Each row of a before or after table is a point. The points were changed in one or more steps. Then noise was added and the rows were shuffled. The steps act on how far a point lies along the listed directions, d1 being the first. Name the steps. A step turns or swaps two directions, mirrors them in a line or flattens them onto one, adds a multiple of one to another, or multiplies one. Angles are multiples of 10 degrees, from the lower direction toward the higher: turns from -170 to 170, lines from 10 to 170 but not 90. Use the fewest steps. Two steps may share a direction if one is a turn and the other turns, adds or multiplies; they go together, in the order done. Otherwise the lowest direction goes first.

Directions:
(1): [-1.59  1.61  1.62]
(2): [ 1.55 -0.69  2.21]
(3): [ 1.67  2.17 -0.50]
Before:
[[ 0.52 -0.41 -0.46]
 [-0.53  0.15  0.49]
 [ 0.56 -0.55  0.02]
 [ 0.23 -0.01  0.18]
 [ 1.00 -0.65 -0.50]
 [-0.08 -0.61 -0.14]
 [-0.58  0.33 -0.21]
 [ 0.59  0.25  0.03]
 [-0.08  0.00 -0.45]
 [-0.47 -0.18 -0.24]]
After:
[[ 0.22 -0.18  0.35]
 [-0.09 -0.21  0.08]
 [ 0.21  0.00  0.19]
 [-0.45 -0.17 -0.24]
 [ 0.03  0.07 -0.01]
 [-0.27 -0.36  0.08]
 [ 0.26  0.05  0.20]
 [-0.35  0.09 -0.39]
 [ 0.48  0.39  0.12]
 [-0.14  0.12 -0.32]]
Steps: multiply d1 by 0

Directions:
(1): [-0.98  3.01 -0.36 -0.42]
(2): [-0.21 -0.61 -1.20 -2.91]
(3): [-2.80 -0.78  1.35 -0.19]
Before:
[[ 0.30 -1.36  0.14 -0.60]
 [ 0.10 -0.44 -0.31 -0.41]
 [ 0.24  0.29 -0.24  0.25]
 [ 0.06  0.42  0.21  0.05]
 [-0.55  0.60 -0.26 -0.55]
 [-0.08  0.91 -0.20  0.47]
 [ 0.34  0.50 -0.25 -0.14]
 [ 0.38  0.24  0.05  0.44]
 [ 0.20 -0.53  0.31  0.66]
 [-0.06 -0.50 -0.14 -0.52]
 [-0.41 -0.14 -0.04 -0.18]
 [ 0.07 -0.05 -0.25 -0.58]
 [-0.14  0.25 -0.45 -0.66]]
After (13 x 4):
[[-0.04  0.41 -0.19  0.18]
 [-0.64  0.74  0.08  0.40]
 [ 0.18  0.40  0.00  0.45]
 [-0.09  0.63 -0.13 -0.20]
 [-0.10  0.31  0.31  0.02]
 [ 0.97 -0.94 -0.27 -0.59]
 [-0.86  0.15 -0.01 -0.57]
 [ 0.23 -0.42 -0.28 -0.55]
 [-0.35  0.16 -0.29 -0.66]
 [-0.26 -0.37 -0.04 -0.14]
 [ 0.22 -0.29 -0.43 -0.41]
 [ 0.53 -0.28  0.17  0.64]
 [ 0.00  0.00 -0.23 -0.59]]
Steps: turn d1 and d3 by 40 degrees

Directions:
(1): [-0.97  2.18  2.23 -0.42  2.46  0.42 -1.62 -0.98]
(2): [ 1.92 -3.13  0.75 -0.21  1.09 -0.32 -2.04 -1.08]
(3): [ 2.25  0.57  1.90 -2.06 -0.85  0.77  2.18 -1.17]
(4): [-0.06  0.52 -0.06 -2.85 -0.66 -2.91 -1.22  1.38]
(5): [ 1.27  0.29 -1.57 -1.51  1.66  2.43 -0.40  2.33]
(6): [-1.83 -1.55 -0.72 -1.44  2.40 -0.71  2.33 -0.79]
Before (11 x 8):
[[-0.06  0.29  0.04 -0.75 -0.20 -0.57  0.14  0.04]
 [ 0.56 -1.25 -0.67  0.03 -0.73 -0.67 -0.66  0.24]
 [ 0.52 -0.77 -0.28  0.42 -0.08 -0.56 -0.71 -0.27]
 [ 0.25  0.66  0.37 -0.35 -0.96 -0.60  0.04  0.01]
 [ 1.03 -0.20  0.49  0.02 -0.14  0.06 -0.60  0.09]
 [ 0.62 -1.27 -0.39  0.09 -0.16 -0.15 -0.10 -0.11]
 [ 0.57  0.20 -0.02 -0.49 -0.49 -0.05  0.08  0.27]
 [ 0.05  0.80  0.18 -0.84 -0.27 -0.57 -0.11  0.56]
 [ 0.40 -0.15  0.04  0.11 -0.35 -0.30 -1.07  0.37]
 [ 0.32 -0.41 -0.02 -0.02 -0.35 -0.38 -0.16 -0.02]
 [ 0.10  1.07 -0.22 -0.18 -0.37  0.20  0.66  0.10]]
After (11 x 8):
[[-0.33  1.06  0.17 -0.36 -0.30 -0.14  0.12  0.36]
 [ 0.81 -0.33 -0.38  0.42 -0.38 -0.04 -0.77  0.07]
 [-0.09  0.08 -0.46  0.03 -0.27 -0.26 -0.41  0.53]
 [ 0.13  0.09 -0.17  0.11 -0.86 -0.67 -0.56  0.34]
 [-0.69  0.98 -0.10 -0.01  0.41 -0.32  0.37 -0.16]
 [-1.41  1.09 -0.17 -0.16  0.56 -0.44 -0.33  0.18]
 [-0.29  0.68 -0.38  0.20 -0.37 -0.07  0.59  0.66]
 [ 0.14 -0.22 -0.25 -0.45 -0.27 -0.68 -0.39  0.15]
 [ 0.52 -0.04 -0.07 -0.55 -0.62 -0.74 -0.51  0.62]
 [-1.12  0.43 -0.36  0.15  0.69 -0.11  0.21  0.05]
 [-0.52  0.33 -0.12  0.05  0.06 -0.36 -0.04  0.12]]
Steps: turn d1 and d3 by 120 degrees; mirror d2 and d6 in the line at 70 degrees; multiply d5 by 0.7

Directions:
(1): [ 0.43 -3.42  0.99 -1.58 -0.64  1.03  1.00  0.62  2.25]
(2): [ 2.85 -0.61 -1.57  0.11  0.24  2.60 -2.19 -0.38 -0.74]
(3): [-0.73 -1.19 -1.58  3.81  0.04  0.91  1.49  1.07  0.33]
(4): [ 0.97  0.75  1.00  1.53 -0.64 -1.40 -2.51  1.39  2.79]
Before, 9 rows:
[[ 0.65 -0.41 -0.17 -0.74  0.09  0.42 -0.31  0.03 -0.25]
 [ 0.77 -0.67  0.63 -0.31 -0.39 -0.44 -0.62  0.38  1.05]
 [-0.28 -0.13 -0.20  0.48  0.22  0.25  0.53  0.23 -0.02]
 [ 0.17  0.10  0.03  1.18  0.28  0.22 -0.42  0.42  0.61]
 [-0.43 -0.63  0.72 -0.48  0.10  0.06  0.80  0.12  0.20]
 [ 0.58  0.03  0.10 -0.40 -0.30  0.03 -0.38  0.13  0.40]
 [-0.52 -0.13  0.27 -0.60  0.02 -0.50  0.12  0.04 -0.07]
 [ 0.17 -0.40  0.07  0.61 -0.13 -0.45 -0.12  0.67  1.02]
 [ 0.52 -1.11  0.32 -1.04  0.01  0.74 -0.35 -0.06 -0.12]]
After, 9 rows:
[[-0.21  0.89  0.40  0.19  0.37 -0.36 -0.33 -0.05 -0.04]
 [-0.13 -0.53  0.02  1.09 -0.20 -0.48  0.38  0.57  0.53]
 [-0.21  0.51 -0.05  0.73  0.07 -0.86  0.00  0.37  0.26]
 [ 0.16 -0.67 -0.49 -0.01  0.17  0.53  0.35  0.25 -0.26]
 [-0.24 -0.48  0.03  0.11 -0.02 -0.14 -0.01  0.35  0.28]
 [-0.15 -0.17  0.01  0.92  0.19  0.23  0.28  0.34 -0.03]
 [ 0.09 -0.31 -0.12  0.14 -0.32  0.06  0.35  0.22  0.32]
 [ 0.00  0.70 -0.12  0.07  0.27 -0.01 -0.11 -0.04 -0.35]
 [-0.08 -1.09 -0.50  0.78  0.16  0.88  0.38  0.24 -0.42]]
Steps: turn d1 and d3 by 100 degrees; flatten d2 and d4 onto the line at 130 degrees

Directions:
(1): [ 3.78 -0.37 -0.02 -1.20  0.98  0.67 -0.77 -1.41  0.01 -2.89 -0.41]
(2): [ 1.53 -1.96 -0.77  0.69  1.30  1.91  2.15 -0.96 -0.09  2.46  2.05]
Before, 9 rows:
[[ 1.03  0.11  0.07 -0.40 -0.27 -0.09 -0.99 -0.12  0.05 -1.70 -0.60]
 [ 0.60 -0.10 -0.15 -0.29  0.39  0.01 -0.48 -0.49 -0.12 -0.76  0.17]
 [-1.09  0.40 -0.14 -0.03 -0.21 -0.40 -0.52  0.39 -0.21  0.02 -0.18]
 [-0.38  0.15 -0.39  0.36  0.05 -0.01 -0.19  0.38  0.06  0.36  0.06]
 [ 0.68  0.42 -0.18 -0.44  0.00 -0.31 -0.65 -0.05 -0.13 -1.07 -0.44]
 [-0.60  0.27  0.21 -0.12 -0.20 -0.52 -0.26  0.33  0.33  0.37 -0.07]
 [ 0.11  0.94  0.17 -0.59 -0.45 -0.73 -1.09 -0.04  0.08 -1.49 -1.11]
 [-1.17  0.40  0.15  0.06 -0.61 -0.57 -0.25  0.71  0.06 -0.13 -0.27]
 [-1.07  0.12 -0.14  0.15 -0.17 -0.12 -0.09  0.14 -0.08  0.26  0.09]]
After (9 x 11):
[[-1.56  0.77 -0.03 -0.12 -0.46 -0.81 -0.86  0.68 -0.25 -0.31 -0.52]
 [-0.47  0.12 -0.41  0.36 -0.01 -0.01 -0.19  0.46  0.07  0.43  0.12]
 [ 0.69  0.76 -0.01 -0.65 -0.17 -0.58 -1.12  0.08 -0.13 -1.77 -0.89]
 [ 1.10  0.57  0.29 -0.69 -0.48 -0.47 -1.62 -0.09  0.02 -2.58 -1.12]
 [-0.90  0.49  0.34 -0.15 -0.31 -0.73 -0.52  0.49  0.31  0.29 -0.26]
 [-0.25  1.79  0.53 -1.02 -0.92 -1.49 -2.10  0.28  0.12 -2.74 -2.01]
 [-1.73  0.89  0.32 -0.01 -1.00 -1.10 -0.64  1.03  0.15 -0.49 -0.68]
 [ 0.85 -0.14 -0.11 -0.43  0.36 -0.02 -0.53 -0.55 -0.09 -1.01  0.12]
 [-1.38  0.24 -0.09  0.20 -0.26 -0.27 -0.15  0.35 -0.06  0.27  0.05]]
Steps: multiply d1 by 1.3; multiply d2 by 2

Directions:
(1): [-0.77 -0.28  2.47  1.95  0.38  2.52  0.49  1.46  0.97  2.36  1.19 -1.91]
(2): [-0.63 -0.48 -2.47 -3.02  2.75  1.27 -0.50 -0.15  0.84  1.43  0.11 -1.71]
(3): [-2.14 -1.27  0.07  0.11 -0.02 -1.42  2.30  1.34  0.59 -2.04 -2.14 -2.57]
(4): [-1.06 -0.73 -1.46 -0.82 -2.50 -1.81  1.83  0.79 -1.10  2.79  2.00  0.11]
(5): [-3.35  1.12  1.33 -1.20 -0.88 -0.34 -1.47 -1.87  1.07 -1.39  2.34 -0.47]
Before, 11 rows:
[[ 0.41 -0.22  0.34  0.44  0.31  0.30  0.08 -0.12  0.35 -0.40 -1.13 -0.22]
 [ 0.13 -0.14 -0.97 -1.12 -0.07 -0.63 -0.13 -0.77 -0.57 -0.39 -0.24  0.55]
 [-0.19 -0.03 -1.48 -1.43  1.20  0.51 -0.78 -0.39  0.32  0.53  0.23 -0.47]
 [ 0.42  0.05 -0.70 -0.09 -0.48 -0.43  0.18 -0.22 -0.59  0.02  0.07  0.93]
 [ 0.18 -0.04  0.19  0.26 -0.27  0.07  0.31  0.28 -0.35 -0.10 -0.08  0.24]
 [-0.12  0.02 -0.48  0.39 -0.64 -0.13  0.31  0.27 -0.19  0.12  0.03 -0.14]
 [ 0.13  0.48  0.34  0.13  0.62  0.03 -0.84 -0.53  0.14 -1.14 -0.46  0.51]
 [-0.18 -0.40 -0.57 -0.98  0.50 -0.02  0.30 -0.14 -0.35  0.25 -0.12 -0.20]
 [-0.18 -0.36 -0.82 -0.19 -0.01 -0.62  0.34 -0.01  0.11 -0.08 -0.21 -0.08]
 [ 0.23 -0.02  0.40  0.10 -0.77 -0.15 -0.11  0.17 -0.33  0.31  0.10  0.18]
 [-0.24 -0.09 -0.09 -0.43  0.34 -0.09 -0.15 -0.09  0.28 -0.42 -0.17 -0.15]]
After (11 x 12):
[[-0.08 -0.60 -0.20  0.15 -0.67 -0.44  0.92  0.28 -0.05  0.64 -0.51 -0.36]
 [-0.13 -0.01 -1.16 -1.21  1.26  0.88 -0.87 -0.29  0.42  0.88  0.47 -0.55]
 [-0.14 -0.31 -0.07 -0.69  0.95  0.47  0.10 -0.12 -0.11 -0.09 -0.45 -0.44]
 [ 0.20 -0.01  0.23  0.25 -0.19  0.08  0.23  0.22 -0.33 -0.23 -0.20  0.28]
 [ 0.13 -0.03  0.54 -0.06  0.85  0.99 -0.49 -0.38  0.12 -0.07 -0.26 -0.24]
 [-0.15 -0.29 -0.11  0.28  0.63  0.02  0.18  0.08  0.51 -0.49 -0.66 -0.54]
 [ 0.02  0.13 -0.20  0.55 -0.06  0.19 -0.04  0.09  0.03 -0.58 -0.50 -0.21]
 [-0.47 -0.24 -0.05 -0.34  0.14 -0.08  0.15  0.15  0.27  0.00  0.08 -0.37]
 [ 0.48  0.19  0.50  0.13 -0.42  0.06 -0.46 -0.06 -0.21 -0.19 -0.14  0.36]
 [-0.49  0.11  0.23  0.24 -0.45 -0.22  0.09  0.12 -0.13  0.80  0.77  0.20]
 [ 0.69  0.31  0.32  0.61  0.38  0.89 -0.50 -0.21 -0.11 -0.14 -0.13  0.60]]
Steps: turn d1 and d4 by 150 degrees; multiply d1 by 0.4; multiply d3 by 1.6
